Rows are points. Examples show where two turns around zero, p and q, send a point. Write where each new point lands after one turn and then the other. Backwards means that the second turn is done in reverse. Each puzzle has new turns, and all numbers are rounded.

Turn p:
[ 0.3 -2.6  0.3] => [0.5 0.0 2.6]
[-2.1  3.1 -5.3] => [ 3.8 -2.4 -4.7]
[-2.7  2.2  2.4] => [-3.3 -2.0 -1.6]
[ 4.5 -2.7  2.6] => [-0.9  4.4  3.7]
Turn q:
[0.2 4.0 3.1] => [-0.7 -3.5  3.6]
[-1.7  2.8 -3.8] => [-4.4  2.1  1.0]
[-4.8 -3.3  0.8] => [-1.3 -1.9 -5.4]
[ 4.5 -3.7 -1.7] => [ 4.5  4.1 -0.5]
[1.8 0.2 1.5] => [ 1.8 -0.7  1.3]
Where do these land?
q, then p: [ 0.1 -5.2 -1.7] => [ 3.6  1.9 -3.6]
p, then q: [0.7 0.6 4.1] => [-3.2 -2.5 -1.2]
q, then p backwards: [ 2.6 -0.3  1.1] => [ 0.6 -2.0 -1.9]
q, then p: [-3.3  4.9 -3.5] => [-3.1 -6.1 -0.8]

Turn p:
[-0.6  3.2 -4.4 -3.1] => [-2.7  4.9  2.9  0.2]
[4.9 3.9 1.6 3.1] => [ 6.5  1.5  1.2 -2.5]
[ 1.4 -2.9  0.8  0.1] => [ 0.2 -0.8 -3.2 -0.3]
[ 2.7 -4.1  2.7  0.2] => [ 1.1 -2.0 -4.8 -1.7]
[ 0.3 -4.2 -2.5  2.5] => [ 0.4  0.2 -3.8  4.0]
[-4.3  3.5  2.5  1.3] => [ 0.1 -3.4  5.2  0.4]
[-4.3  0.6 -0.8 -4.1] => [-5.5 -0.3  2.5 -0.1]
Turn q:
[ 2.0 -4.9 -3.0  2.4] => [-1.1 -6.1  0.2 -2.0]
[ 1.4  1.5 -2.8 -2.4] => [ 3.8 -0.1  1.6 -0.7]
[ 1.7  4.4  3.0 -2.0] => [ 2.6  3.4 -1.0  4.0]
[-2.6 -2.6 -1.7  4.9] => [-3.6 -2.1 -2.4 -4.2]
[-2.4  1.5  4.5 -2.8] => [-1.8  4.7  1.5  2.9]
Where do these land?
p, then q: [ 0.3 -3.7 -2.3  0.2] => [ 0.9 -0.5 -1.6 -3.9]
p, then q: [ 2.6 -0.7 -1.8 -3.3] => [ 2.8  3.1  0.8 -1.9]
p, then q: [-3.9  0.6  5.2  0.7] => [-4.7 -2.7  3.2  1.9]
q, then p backwards: [1.3 0.2 4.1 5.5] => [-0.5 -6.7 -1.5 -0.9]
p, then q: [ 0.6  4.3 -5.1  2.1] => [ 1.4  2.4 -5.6  3.2]
q, then p: [ 0.6  4.1  0.9 -2.1] => [ 3.8  2.2  1.5 -1.1]
p, then q: [-1.5 -4.7 -1.1 -3.1] => [-1.2  1.2  1.0 -5.6]

Turn p:
[ 4.5  2.6 -0.5 -0.2  1.2 -2.8  0.4 -1.0] => [-0.2  3.1  0.8 -0.4  2.2 -4.7 -0.6 -0.7]
[ 1.6 -1.4 -3.5 -2.3  4.9  1.1 -3.6 -1.8] => [ 0.7  3.3 -6.5  2.1 -0.7 -1.4  1.4 -0.8]
[-0.4  1.7  2.4 -0.3  0.6 -0.6  5.8 -0.7] => [-0.5  0.3  4.5 -2.7 -0.3 -0.2  1.9 -3.5]
[ 2.4  0.1  5.9 -2.1  0.7 -2.5  2.2  0.7] => [-2.0 -1.6  1.3 -3.3  4.5 -1.3 -0.1 -3.9]
[-0.6 -2.8 -1.3  1.0 -4.9  2.2  1.5  0.6] => [ 1.8 -3.5  0.9 -1.4 -3.8  0.8 -2.5  1.8]
[ 1.7  4.7  0.6 -5.1 -0.1 -0.6  0.5 -1.0] => [-0.9  5.1  0.1 -4.6  2.2  0.0 -0.5 -0.4]
[-4.3 -3.7 -0.5  1.9  2.0 -5.1 -3.7 -1.2] => [-6.3 -2.2 -2.2  5.3 -0.7  0.0  1.4  1.1]
[ 1.7  3.4  1.3  1.6 -3.4  6.1  0.5 -1.6] => [ 5.5  1.9  2.8 -0.7 -0.2  2.9 -4.5 -0.8]
[-6.5 -4.6 -4.4  5.5 -1.1  2.3 -3.7  5.9] => [ 2.1 -6.3 -1.6  5.8 -3.3  3.8  3.1  7.2]
Turn q:
[-0.6  4.4  1.0  2.4  2.8  0.7  0.2 -1.0] => [-2.9  1.0  1.0  1.9  2.2 -0.2  4.0  1.1]
[-4.5 -0.4 -2.5 -1.7  0.8 -3.1 -1.2 -0.9] => [-1.8  0.5 -3.7 -3.3 -1.0 -3.4 -0.2  1.2]
[-2.7  2.8 -1.8  2.8  2.7  6.2 -1.1  2.8] => [-3.3  1.4  1.0  3.7  2.4  1.3 -1.0  6.7]
[ 2.6 -4.6  5.6 -3.5 -4.2 -0.1  4.7 -2.2] => [ 1.7 -4.2  1.5 -1.8 -5.2  5.0 -0.9 -6.2]
[ 0.9 -0.5  0.0  3.2  5.4  1.9  0.0  2.9] => [-0.1 -1.9  3.3  0.1  4.5  0.2  0.5  4.2]
[ 1.5 -3.2  4.5 -1.0 -5.3 -2.8 -1.5 -0.6] => [ 2.0 -0.6  2.7 -0.7 -4.8 -1.6 -2.0 -5.5]
[ 4.7 -4.2  3.1 -4.1 -3.2  0.1 -0.9 -4.6] => [ 1.3  0.3  1.2 -2.5 -1.2  3.3 -3.4 -8.1]
[-0.8  3.7 -4.4 -2.6 -0.1 -3.2 -0.9  3.0] => [ 3.0  4.2 -3.6 -1.3 -0.5 -2.2  2.1  3.1]
[-1.1  2.0 -5.4  4.5  1.1  0.5  0.6  0.6] => [ 0.1 -0.6 -3.4  3.8  3.6 -2.3  0.6  3.5]
Where do these land?
p, then q: [ 1.3  1.8  0.2 -0.4  2.9 -0.2  2.1 -7.1] => [-4.1  2.8 -2.2  2.6 -0.5 -1.7  3.4 -4.2]
p, then q: [-1.6  2.3  4.7 -2.9 -0.9 -0.6 -2.2 -1.0] => [-5.0  2.2  0.3 -1.6  1.6  1.6 -0.8  2.8]
q, then p: [ 0.0 -1.4 -1.4 -0.9  1.3  0.9 -5.8 -3.6] => [-3.5  4.8 -1.9  2.3  1.8  2.2  1.2  0.4]
q, then p: [-2.5 -3.8 -0.2  2.0 -3.2 -2.7  3.2 -1.8] => [-2.5 -3.0 -2.3  1.0 -4.4 -2.4 -2.6  1.3]
q, then p: [-3.4 -2.9  6.0 -4.6  2.0  3.4 -2.7  4.9] => [-0.8 -2.7 -1.1 -5.2  5.3  7.0 -2.6  1.9]
p, then q: [1.4 1.3 1.1 4.4 0.2 4.4 3.0 1.7] => [ 1.9 -1.3  4.3  0.7  2.0  2.5  0.4 -4.6]
p, then q: [ 5.0  3.9 -7.6 -0.2 -1.5  2.3  1.1 -1.8] => [ 6.2  6.1  0.9  2.0 -1.7 -1.7  4.5 -2.1]
q, then p: [-1.8  2.0 -2.7  0.4  0.2 -3.1 -0.1  5.2] => [ 0.5 -1.3  1.7 -2.8  2.3 -4.5  1.7  3.2]
p, then q: [ 1.6 -3.2  0.0  2.2 -1.1 -4.5  1.4  3.5] => [ 1.8 -4.5  0.7 -4.1 -1.7 -3.0 -0.6  0.1]

Turn p:
[3.7 3.6 4.0 4.6 1.1 0.2 1.8 6.1 2.0] => [-2.2  6.7  0.6  1.7 -2.9  6.2 -0.3 -3.2  0.0]
[ 7.2  4.7  3.0  3.3  1.5  0.8 -0.3  2.5 -2.4] => [ 2.5  5.4 -1.1 -1.8 -6.1  4.9  0.1 -2.4  1.3]
[-0.3 -0.2 -1.1  2.6 -3.0  1.6 -6.4  1.6  1.0] => [-1.0 -3.0 -1.4  4.9 -4.4  0.9 -1.9  1.7  1.2]
[-1.5 -3.0  0.2 -1.1 -3.2  3.7 -2.3 -2.2  2.2] => [-3.7 -3.8 -0.2  1.0 -2.3 -3.9  0.4  0.9 -0.7]
[-2.3 -3.2 -1.2 -3.5  3.3 -2.3  4.1  1.2 -4.0] => [ 2.4  1.0  2.6 -3.6  5.5 -0.4 -0.8  3.2 -3.4]
[ 3.4  6.0  1.2  0.0  2.6  2.8 -0.9  3.3  0.7] => [ 0.1  3.7 -5.3 -0.4 -3.0  4.3  0.7 -2.0 -1.4]
[ 0.0 -1.0 -1.0 -2.3 -7.0 -1.0 -3.1 -1.0  3.4] => [-4.2 -2.2 -1.6  2.2 -0.9 -3.3  0.0  3.1  5.3]
[ 0.7 -4.7 -3.2  0.5 -3.4  1.4 -2.2 -2.2  3.8] => [-1.6 -2.1  1.1  4.4 -2.0 -5.4  2.2  2.2  1.0]
[-2.8 -1.7  2.2 -1.8  3.0 -2.7  0.9 -3.2 -1.4] => [ 1.1 -3.4  2.5 -3.4  3.7  0.8  1.7 -0.5 -0.5]
[-3.3 -0.9 -2.9 -1.3  3.2 -3.4  2.8 -2.9 -0.4] => [ 3.3 -1.4  1.1 -0.5  6.4 -1.7  1.3 -0.6 -0.7]
[-4.9  0.2 -1.2 -0.9  1.8 -1.1  5.7 -3.2 -4.8] => [ 3.2 -0.9  1.8 -4.3  6.0 -2.6 -3.3 -2.6 -2.0]
Turn q:
[-1.0  1.4 -0.7 -0.8  2.2  8.5  3.4 -2.5 -0.9] => [ 2.9  0.7  5.8  1.8 -0.6  4.0  1.8  5.7 -1.6]
[ -1.8   1.2  -1.0  -0.5  -0.1   3.5 -10.3   0.2  -1.2] => [-4.5 -5.2  0.8 -2.6 -3.0 -0.3 -3.3  5.2  4.9]
[ 0.3  0.0  1.1 -1.5 -2.2 11.5 -0.9 -3.1 -1.8] => [ 3.8 -4.1  3.8  0.8 -0.8  5.4 -2.3  8.4 -1.5]
[-2.9  0.6  3.0 -1.3 -0.1 -3.9 -1.0 -1.4  0.8] => [ 0.8 -1.3 -1.0 -3.5  2.0 -2.1  2.2 -2.0  2.3]
[-0.3 -3.3 -2.2  1.7  1.5 -3.5  0.7 -1.0  1.0] => [-1.7  1.4 -2.6 -0.5 -2.3 -1.4  3.0 -1.9 -2.1]
[ 3.4 -2.5  2.0  0.7  1.6 -3.3 -4.4 -1.8 10.0] => [ 0.6 -4.1 -7.5  4.6 -3.0 -1.8  4.7 -2.0  5.1]
[ 0.2  1.0 -7.3 -1.4 -3.4 -2.7  3.6 -0.3  0.3] => [-0.9  0.9  2.8  0.0 -3.5  2.5 -0.9 -7.0 -3.2]
[ 1.0 -2.7  1.1 -1.6 -0.3 -3.6  3.4  4.2 -1.5] => [ 2.1  5.1 -2.7 -0.9  1.0 -1.8 -2.3 -2.8 -1.2]
[ 0.6 -0.5  1.3  4.9 -2.1 -0.6  3.2  2.1 -0.8] => [ 0.1  0.4 -0.3  2.5  2.7 -3.1 -1.2 -0.7 -4.6]
[-1.4  2.0  0.3  0.1 -0.2 -3.5  0.7  7.5 -1.0] => [-0.7  3.8  1.2  0.1  1.4 -5.2 -4.2 -3.1  1.8]
[-0.5  0.9  1.3  0.0  1.6 -0.4  1.0 -2.6 -2.1] => [-0.5  0.7  0.6 -1.6  2.5  1.4  2.2  0.9 -0.4]
[ 2.5  2.0  1.1 -0.2  1.5 -1.9  0.6 -1.3 -2.6] => [-2.0  1.6 -0.8 -0.3  3.6  2.3  0.5 -0.6  0.5]
Where do these land?
p, then q: [-2.3 -5.3  1.1 -4.3  2.2  2.2 -0.6 -1.0 -1.5] => [ 1.8  5.4 -1.9 -4.4  0.6 -1.1 -2.9  0.8 -0.6]
p, then q backwards: [-4.8  1.4 -4.7 -1.8  0.4  5.1 -2.3  1.1  3.5] => [ 4.6 -3.2  1.7  7.0 -2.6 -1.3 -0.8  0.3  1.2]
q, then p backwards: [ 5.4 -0.1 -1.8  4.8 -2.9 -3.9 -0.4 -0.2 -0.4] => [-5.3  3.2  0.0  0.7  0.2  4.5 -0.1  1.6  4.3]
p, then q: [ 1.6  4.2  0.2  4.0 -2.4 -3.2  2.8 -2.8 -1.1] => [ 0.3 -4.6 -1.5  2.8  0.0  2.8  4.2 -1.5  3.2]
q, then p: [ 3.1  0.0  0.0  2.8 -2.7 -1.7  5.3 -0.3  1.7] => [ 6.0 -0.6  2.1 -1.2 -2.1 -1.0 -0.8 -3.2 -0.3]
q, then p: [-6.1  0.4 -1.1 -3.8  0.3 -0.4 -2.2  4.2  2.5] => [-4.5 -0.2 -0.4 -0.6  0.6  0.5  3.5  1.5  6.8]
q, then p: [-2.1  1.7 -0.8 -2.3  4.0  3.8 -1.0  5.0  1.8] => [-4.9  1.9 -0.8  2.5 -1.1  4.0  0.7 -1.5  4.2]
q, then p: [ 2.3  2.6  1.8  6.6 -6.2 -0.2  1.2  1.0 -1.5] => [ 6.0 -4.8  4.9  0.1 -0.8  3.1 -0.1  0.9 -2.6]
q, then p: [-1.6 -4.6  3.0 -1.3  6.5 -0.5 -2.0 -3.4 -1.1] => [-1.7  6.6 -3.7  0.4  4.9 -1.5 -1.1  1.9 -1.5]
p, then q: [ 1.4 -2.0  3.8 -5.9  2.7  0.6 -2.8 -3.2  0.7] => [ 6.0  5.0  0.6 -2.2 -2.4  0.9 -1.5 -1.5 -2.2]
p, then q: [ 3.0  1.7 -1.5  1.1 -1.9 -1.8  2.0 -0.6 -4.6] => [-0.5 -2.2 -1.7  2.5  0.5  2.3 -1.3 -2.3  4.6]

Turn p:
[ 2.2 -0.2  0.1  0.1  0.3 -2.5  1.6  1.8 -1.4 -3.1 -2.5] => [ 2.2 -0.7  0.2  0.9  1.0 -2.2 -1.7 -2.4  0.0 -2.2 -3.1]
[ 0.2  0.9  0.3 -2.2  0.4  3.1  7.5  2.3  1.4 -3.0 -1.9] => [-2.7 -2.3 -5.2 -0.5 -0.6 -0.1  1.0 -2.4 -2.8 -3.1 -5.2]
[-1.0  1.2 -0.5  2.2  0.6  1.2 -2.1 -4.9 -2.5 -3.1 -1.5] => [-1.8  4.3  3.1 -1.6  0.3  0.2 -3.6 -1.3 -2.0 -1.4  1.5]
[ 2.8 -2.5  3.9  1.1  2.3  4.3 -1.9  0.3  1.8  0.9  0.7] => [ 0.0  0.4  1.2  3.0 -1.1  1.7  1.9 -0.7 -4.4  4.9 -0.8]
[ 2.5 -0.8  0.2  2.7  0.1 -3.5  4.6  1.4 -2.6 -0.1  6.8] => [ 1.1 -2.6  2.2  2.7  6.2  2.5  3.7  1.8  1.0 -4.1 -1.7]
[ 0.2  3.8  1.6 -3.5 -0.2 -3.2 -1.4  0.1 -2.7  9.7 -2.1] => [ 7.5  4.0 -4.6 -2.3 -1.0 -0.8  3.8  3.2  2.6  1.0  3.8]
[-5.6 -3.9 -0.4  0.5  0.1 -1.9 -1.3 -5.5 -2.9 -0.4  1.9] => [-2.7  0.4  4.7 -1.1  0.1 -2.1  0.8  0.5 -0.8 -3.4  6.8]
[ 2.5 -1.7 -3.3 -1.9 -0.8  0.9  1.0 -0.4  2.5 -2.0  0.8] => [-0.6 -3.7  0.3  0.5 -2.4  3.1 -1.7 -1.5  0.5 -1.0 -1.2]
[-4.2  0.6  3.6  1.3  1.0  8.8 -2.6  2.4  0.2  3.3 -3.4] => [-4.5  4.7 -4.4 -0.4 -1.0 -1.7  2.5 -2.1 -2.8  7.7  1.6]
[ 3.4 -0.5 -1.3  2.7 -3.7  1.7 -2.1  2.4 -2.1  0.4 -2.0] => [ 0.8  2.4 -0.9  4.1  0.9  1.2 -1.9 -3.4  3.3  1.9 -0.4]
[ 1.5  2.6 -1.3  0.2  0.8 -2.5  1.3 -2.2 15.6  1.0 -1.6] => [ -1.4  -2.8   1.8  -2.4 -10.7   1.6  -0.3   7.7   2.1   1.9  -8.3]
[ 0.3 -0.6 -3.4  1.6  2.3 -3.2 -0.2  1.5  1.4 -1.5 -2.4] => [ 1.0 -1.3  2.9 -2.2 -0.8 -1.9 -0.7 -2.0  2.9 -0.2 -3.0]
[-2.1  1.1 -0.8 -1.4  1.8 -2.4 -1.7 -0.6 -4.1  1.2  7.1] => [ 1.3 -2.0  1.8 -2.7  5.9  1.8  1.2  2.9  0.1 -0.7  4.9]
[-2.8  0.1  1.3 -3.4 -4.8 -1.1 -2.6  1.3 -4.8 -3.2  0.1] => [ 0.0 -0.9 -2.9  1.8  3.3 -3.5 -4.9 -0.3  0.2 -1.4  5.0]
Turn q:
[ 2.4 -1.9  3.5 -3.1  1.2  0.2 -6.8  1.1  3.8  1.6  0.8] => [ 4.5  2.8 -4.5 -3.1 -3.4 -0.9 -3.3  1.0  3.3  1.9 -1.1]
[ 5.2 -0.7 -0.3  1.9 -1.0  0.5 -0.1  3.4 -2.0 -2.9 -4.4] => [ 0.9 -1.5  1.5 -0.3 -3.2 -0.9  2.5 -2.0 -3.4  2.3 -5.7]
[-0.4  0.9  0.4  0.6  4.2  4.9 -0.3  1.3 -1.3 -7.1 -4.8] => [-1.0  1.1  1.9 -2.9  0.8 -2.3  4.7  5.7 -2.9  0.1 -6.1]
[-0.9  5.7 -3.0  3.3  0.4  3.5  1.1 -3.6 -1.3  3.2  1.5] => [-0.3 -3.9 -1.7  4.6  3.0  3.0 -0.9  3.6 -2.7 -3.8  1.1]
[-1.2 -0.1 -1.5  3.5  3.4 -2.4  3.3  2.6  3.4 -2.8  1.5] => [-4.3 -2.4 -0.4 -2.3  4.1 -4.6 -0.8 -1.7 -0.2  0.2 -1.0]
[-3.0  1.0 -3.6 -1.2  2.3 -1.5  5.3 -2.0 -1.5  4.0  1.1] => [-1.9 -4.0  1.7  0.9  3.4  1.4  0.8  0.8 -0.3  0.4  6.8]
[-0.7 -0.1  1.3 -2.1 -4.4  3.5  5.2 -3.5  2.1  6.2 -0.5] => [ 3.7 -2.9  4.0  5.1  1.9  3.6 -0.8  0.4  5.8 -0.5  2.2]
[-0.2 -4.4  1.3 -2.6  0.9 -1.4 -0.2 -4.4 -3.4 -3.0  6.3] => [-6.2  2.8  0.8 -2.1 -5.3  1.5 -0.8  1.1  3.0 -2.4  3.5]
[ 0.3 -1.6  3.0  4.8  2.3 -3.5  2.0  5.2  1.4 -0.5 -4.1] => [ 1.7 -1.5  3.5 -3.4  1.8 -6.0 -1.8 -3.7 -3.0  1.5 -2.5]
[-0.1  1.3  1.2 -0.8 -0.7 -4.9 -1.3 -2.3  0.4 -2.8  0.4] => [-0.4  2.1 -1.9 -0.9 -1.6 -2.4  2.2 -2.6  0.4 -3.4  1.8]
[-4.0 -5.5 -3.9 -2.0 -1.4 -1.4 -1.4 -3.9  0.9  1.1 -1.0] => [-0.3  1.8  0.5 -4.5  2.1  6.2  1.4 -2.2  2.7 -0.6  2.9]
[ 6.0  5.6  2.0 -1.4 -4.9 -2.6 -2.5  3.8 -0.2 -0.4  2.5] => [ 1.7  1.3 -5.1  6.8 -5.0 -3.5  0.0 -3.5 -0.9  1.5 -1.5]
[-3.1 -0.2 -0.3 -0.9 -2.4  5.1 -4.4  2.4 -2.2  3.4  0.5] => [ 2.3  4.3 -0.4  2.2  1.2  4.9 -3.1  2.9 -1.6  2.9 -0.7]
Where do these land?
q, then p: [-3.1  4.1 -3.8 -4.7  4.2 -1.0  0.1  3.3  2.1  2.6  2.0] => [ 1.5 -3.7  1.9 -4.1  2.8  3.3  5.8  0.2  4.1  1.3  0.5]
p, then q: [ 0.8 -1.3  5.8  5.0 -4.2  1.5  1.6 -1.1 -3.6  4.5 -2.1] => [-2.5 -4.4 -0.8  4.7  3.9 -3.9 -0.3 -0.9 -4.8 -4.3 -0.6]
q, then p: [-0.6 -1.5 -0.1  4.1 -4.7  0.9  0.4 -0.8  3.6  0.9 -2.4] => [ 0.4  2.7  2.7 -0.6 -3.8  0.3 -1.9 -2.0 -4.6  0.8 -1.9]
q, then p: [-4.5 -5.2  1.7 -2.2  3.3  0.6 -1.8 -1.2  2.9  1.6 -3.6] => [ 4.5 -4.2 -3.9 -1.6 -1.4  2.2 -0.6  2.2 -4.1  3.1 -1.3]
q, then p: [ 5.4 -2.0  0.3 -4.9 -0.4 -1.9  4.3 -1.4  2.4  2.1  1.8] => [-2.7 -2.9  1.8  4.5 -5.1  1.6  2.6  3.8  2.2 -0.4  0.6]
p, then q backwards: [-1.4 -2.1  2.8  1.3 -1.0 -3.5  0.3  0.8  0.8 -2.5 -2.7] => [ 1.2  2.6  4.5  1.6  0.5 -0.5  2.5  1.5  0.4 -1.8  0.6]
p, then q backwards: [-0.2 -4.2 -0.4 -2.2  1.1  2.2  4.3  1.5 -5.9  2.8 -3.6] => [ 0.7  3.1 -2.3 -0.6 -3.7 -8.0 -0.9 -1.5  1.3 -1.5 -2.3]
q, then p: [-2.9  2.6  2.2  5.3 -2.6  3.5 -0.2  0.5  2.0 -5.1  3.3] => [-1.3  3.3  2.4 -4.7  0.8 -6.2 -3.7 -1.3  0.3  1.3 -3.5]
p, then q: [-0.5  2.2 -5.6 -3.9  5.1 -2.9  1.1 -3.2  0.6  0.3  3.0] => [-0.8  3.0  1.1 -0.3 -4.3  0.1  2.8  3.2  5.9  4.8 -1.3]
q, then p backwards: [ 0.1 -0.3 -4.7 -2.0  1.9 -0.7 -3.0  1.8 -4.8 -0.5  5.4] => [-3.1  1.3  1.6 -2.0 -2.0  7.8 -1.3 -2.1  2.2  0.9  0.8]
p, then q backwards: [ 6.0  4.4  1.0  5.5  1.6  1.0 -4.5  1.8 -0.4 -1.3 -2.2] => [-2.5 -3.1  2.1  0.7 -4.6  4.4 -2.7  6.7  1.4  1.1 -1.8]
q, then p: [ 0.7  3.3  0.8 -1.5 -4.4  0.2 -2.4 -1.9  0.3 -5.5  1.0] => [-3.4  2.5 -0.9 -1.8  0.0 -0.3 -2.6 -0.2  2.7 -3.7 -5.0]
